Each row is a point. The points of each table are mixes of a few directions, plus a little noise. How many directions does each table use, and how many do they share? Where both have some left over, give the other angles between the two spaces (their principal angles), to ten degrees, smallest first.

First, 7 rows:
[[ 18  15]
 [ 22  18]
 [ 20  16]
 [-41 -34]
 [ 25  20]
 [-60 -49]
 [ 16  13]]
Second (4 x 2):
[[  0 -57]
 [  0 -23]
 [  0  50]
 [  0  28]]
Directions: first 1, second 1, shared 0; angles 50

First, 4 rows:
[[-25  26 -11]
 [ 16 -15  10]
 [-22  40  10]
 [ 30 -51  -8]]
Second:
[[-30  24 -22]
 [-28  23 -21]
 [ -9   6  -7]
 [ 60 -47  44]
 [  9  -8   6]
 [ 20 -16  14]
 [-21  18 -16]]
Directions: first 2, second 1, shared 1

First (5 x 4):
[[ -5   1  18 -21]
 [ -4   9  17 -20]
 [  2 -13 -11  14]
 [ 13   8 -37  42]
 [ -4  -4  14 -15]]
Second, 5 rows:
[[  0  -2   0  -1]
 [ -4 -25   7  -4]
 [ 10  60 -15  11]
 [ -5 -31   7  -5]
 [  1  -2   0   0]]
Directions: first 2, second 1, shared 1

First:
[[ 10 -23  34  12  -5  -9  -4 -14]
 [ 45 -10  -3   3  13 -13  -6 -25]
 [-21  12 -60 -44 -27  33  45   1]
 [-37 -25  53   6  -6  16 -22  26]
 [-25   9 -22 -17 -14  16  19  11]
 [-26  29 -14  16 -11 -19  21   5]
 [ 20 -12  37  36  -5 -40   2 -29]
 [  9   7 -14 -10  19  11 -19  13]
 [ 24  12 -12  -2  34   3 -35  14]]
Second:
[[ 19 -38 -42  -4 -34  -3 -11 -13]
 [-43   6  29  18   5 -28  41  23]
 [ -8 -57 -48   1 -45  -9  27 -23]
 [ 15 -28 -31  -3 -26  -2 -10 -10]
 [  4   9   2  -6  11  16  -3 -11]
 [ 17  33  26   2  19  -6 -35  29]
 [-24  38  42   2  38   9  19   6]
 [ -5  25  23  -1  23   9   1   3]
 [ 24  11  -3  -9   8  15 -29  -4]]
Directions: first 4, second 3, shared 0; angles 30, 30, 80

First (8 x 9):
[[ 35  33  12  -2  -9  15  -7  24   0]
 [-27 -16  -5   4  12 -10   2  -8   1]
 [-25  31  11  13  33  -5 -11  44   8]
 [-40 -19  -7   7  20 -15   2  -6   2]
 [ 56  36  13  -7 -23  21  -6  19  -2]
 [ 38  20   7  -6 -17  14  -3   8  -2]
 [-48 -52 -18   1   9 -20  11 -40  -1]
 [ 10 -33 -11 -10 -24   0  10 -40  -6]]
Second:
[[  6  12  -8 -20  27   9  -3 -11  -3]
 [-26 -37 -40   8 -12 -19 -16  -6  -7]
 [ -9 -16  30   5 -24  21 -36  -1   5]
 [ 57  17  32   4  42  -5  43  10  20]
 [-28 -13   0   1 -21   6 -19 -11  -5]
 [ 36  27  25   0  38 -10  60   4  13]
 [ -6   3 -27   5 -27   0 -27  18 -12]
 [-29   6 -10   0 -25  -2  -1  -2 -10]]
Directions: first 2, second 5, shared 1; angles 80

First, 8 rows:
[[ -8  10  -7  -6  -1  -4  -4   5   0  -2   7]
 [ 29 -52  34  27   7  17  16 -16   2   9 -27]
 [  0   1   0   1   0  -1   0   0   1   1   0]
 [ 29 -52  36  27   6  18  17 -17   1  10 -28]
 [ 14 -25  17  14   2   9   7  -9   0   5 -13]
 [-24  41 -27 -22  -5 -14 -12  12  -1  -7  22]
 [-28  49 -34 -27  -6 -18 -16  16  -1 -11  26]
 [-16  26 -19 -14  -3  -8  -9   9  -1  -5  15]]
Second (11 x 11):
[[  7  11  -2 -14   2  -7 -30 -17  -7   8   5]
 [ 21  18  -8  -5 -15  -8 -40 -15   1  -4  -8]
 [-19 -10   8   5  11   7  20   5   1   1   7]
 [ 46  10 -22 -14 -22 -18 -21   6  -5   6 -22]
 [-31 -10  14  16  14  13  22   2   6  -9  12]
 [ 57   9 -29   6 -42 -12  -9  22  10 -17 -41]
 [-33 -26  13   0  25   8  60  21  -7  13  15]
 [-16 -21   4  11   8   7  47  22   2  -1   1]
 [ -9  -3   4  15  -2   9  11   5   9 -11  -2]
 [-27  19  18   1  13   9 -51 -41   1  -4  22]
 [  4   3  -1 -18   8 -10  -9  -6 -12  15   7]]
Directions: first 1, second 3, shared 0; angles 70

First, 9 rows:
[[-18   6   4  13  11 -10  26 -18 -10 -11  11  14   9  12]
 [-10   8  -2   9   8  11  14 -18 -16   7  22   8  11  -4]
 [-22   5   4  10  -6 -20  13 -14 -16 -11   8  10  -9  21]
 [ 20   2   0  11   9   9   5  -6   6   5  -4 -12  -4   4]
 [  9  -2  -6 -16 -10  18 -27  14   1  17   5  -8   1 -23]
 [ -3  10  15 -16  14 -17 -14   0  19   4 -18 -28  -3 -11]
 [ -4  11   6   9   2  -7   1 -17  -9   5   6 -14 -12  11]
 [  7   6  13 -15  34  -7   1   3  33   0 -23 -22  17 -22]
 [ 21 -45 -33  -5 -60  21 -20  58 -10 -17  -4  54 -11   9]]
Second:
[[ 14 -32  23   2  -4 -29  11 -17  13 -28  42  11 -32 -32]
 [ -3   7  -5   0   1   6  -2   4  -3   5  -9  -2   7   7]
 [ -1   2  -2  -1   0   2  -1   1  -1   2  -3  -1   2   2]
 [  0   1  -1   0   1   1  -1   1  -1   1  -2  -1   1   1]
 [ -8  17 -12  -2   2  16  -6  10  -7  15 -23  -6  17  18]
 [  2  -6   4   1  -1  -5   2  -3   2  -5   8   2  -6  -6]
 [-15  33 -24  -2   4  30 -11  18 -14  28 -44 -12  33  33]
 [ -8  18 -13  -1   2  17  -6  10  -7  16 -24  -7  18  18]
 [ 20 -45  33   3  -5 -42  15 -25  18 -39  60  15 -45 -46]
 [ -2   5  -4   0   0   4  -2   2  -2   4  -6  -2   5   5]]
Directions: first 5, second 1, shared 0; angles 80

First:
[[  0  -1   0   0   0   0   0   0  -1   1  -1   1   0   0  -1   0   1   0]
 [  0  -3   1   2   1  -1  -1   0  -5   1  -3   6  -1   1  -3  -1   4  -1]
 [ -4  31  -6 -20 -12  11  12   1  44 -14  30 -58  13 -12  31  12 -43  10]
 [ -1   5  -1  -3  -2   2   2   0   8  -2   6 -11   2  -2   5   2  -8   2]
 [  0   1   0  -1  -1   0   0   0   2   0   1  -2   0   0   1   0  -1   0]
 [  0   3  -1  -2  -1   1   1   0   4  -1   3  -5   1  -1   3   1  -4   1]
 [ -1   6  -1  -4  -3   2   2   0   9  -3   6 -12   3  -3   6   3  -9   2]
 [  4 -32   6  21  13 -11 -12  -1 -46  14 -32  60 -14  12 -32 -12  44 -10]
 [ -1   9  -2  -6  -4   3   3   0  13  -4   9 -17   4  -3   9   3 -12   3]
 [  2 -20   4  13   8  -7  -8  -1 -28   9 -20  37  -9   8 -20  -8  27  -6]]
Second, 8 rows:
[[ -3 -13  -7  24  16  -3  -1  11  -8   2 -21   4  15  34  -1 -16  -5  17]
 [ 24  17   8  15  -6  13 -17  -9   2   4  13 -10   6   1 -19  -9 -21  -5]
 [-12 -16 -10 -12 -22 -27  16  12 -13  -3  -1   9 -16  -5  27   9  16  -8]
 [-10 -14  -6  -2  -1 -16   9   9 -15   0 -10  16  -8   3   9   4  21  -3]
 [  3  29   4 -10   7  18   0  -7  24  -6  19 -26  10 -15  -3  10 -13   0]
 [ -8   5  -1   2  24   8   4   2   3  -2  -8   2  10   4  -8   2  11   8]
 [ 18  27   7  -8 -23  -2  -2  -6  -3  -1  27  -8 -11 -27  -6  13   5 -26]
 [-11 -35   4  -9   6   8  -9 -11   9   7 -19  13  -7   5   1 -13 -14  18]]
Directions: first 1, second 5, shared 1

First, 11 rows:
[[ -2 -20 -18   0  17   5 -36  -6  13  21   6  11  -9  -3 -18  42 -17  -1
    0 -11]
 [ -4  10   6 -33 -25 -22  16 -21 -42 -15  -7  -2  11  19  16 -22  19   9
    1   9]
 [-28  -8   1 -14   0  -9   0   8  23   2  -3  11 -10  30  -7  -5  33 -23
    7 -25]
 [ 16   6 -13  23   5  -3  19  -5   8   8   8   4  39   3  19 -18 -30   0
   10  -6]
 [  6   5   9  -2  -9  24   4  27   4  -4  -3 -13 -26 -31 -24   2   4  -4
   -9  12]
 [ 10   3 -14 -15 -15   4  12 -10  -7   2  -6  23 -17  17  13  -2   9   5
   -6   2]
 [-24 -12  22  12  23  -1 -31  19  17  -2   5 -28  -2 -22 -31  19   3 -11
    4  -6]
 [ 15   9 -12 -26 -25 -10  17 -22 -40  -2  -3   6  16   9  16 -13  -7  13
    0  11]
 [  4   0  -7 -13  -7  -8  -2 -11 -21   4   3  -5  21  -3  -3   2 -14   4
    5   2]
 [ 14  10   1  49  20  -5  20  -5  21  -2   6   2  34   5  36 -25 -25   6
    6  -1]
 [ -8  -3  26  20  17  23 -20  25  25 -12  -7  -9 -56 -24 -16  19  24   2
  -17  13]]
Second, 8 rows:
[[-10   5 -29  26  10  19  11  39  51  24  17 -10  31  -7 -20 -34 -60 -48
   23 -28]
 [  3  -2  -3  23  10   6  12  22  31  11  10  -8  30 -12 -12  -6 -14 -17
   12 -18]
 [ -8   3  13  -2   4  -7 -13 -11 -15 -13  -5  -6 -16   3   9   0   7  11
   -6  14]
 [-14   4  35 -10   7 -20 -29 -31 -43 -32 -15 -10 -39   6  24   9  31  36
  -19  35]
 [  8  -4  10   1   0  -5   4  -5  -5  -4  -2   1   5  -4   1  13  21  12
   -4   1]
 [ 15  -4 -12 -26 -19   1   8 -13 -17   5  -5  20  -9   8   1  16  18  11
   -7   1]
 [ -1   2 -19  -5  -6   8   4   7   8  10   3   6   0   4  -5 -10 -20 -15
    5  -7]
 [  8  -3   3  -8  -5  -3   3  -8  -9  -2  -3   6  -2   1   2  11  17  11
   -5   3]]
Directions: first 6, second 3, shared 2; angles 90
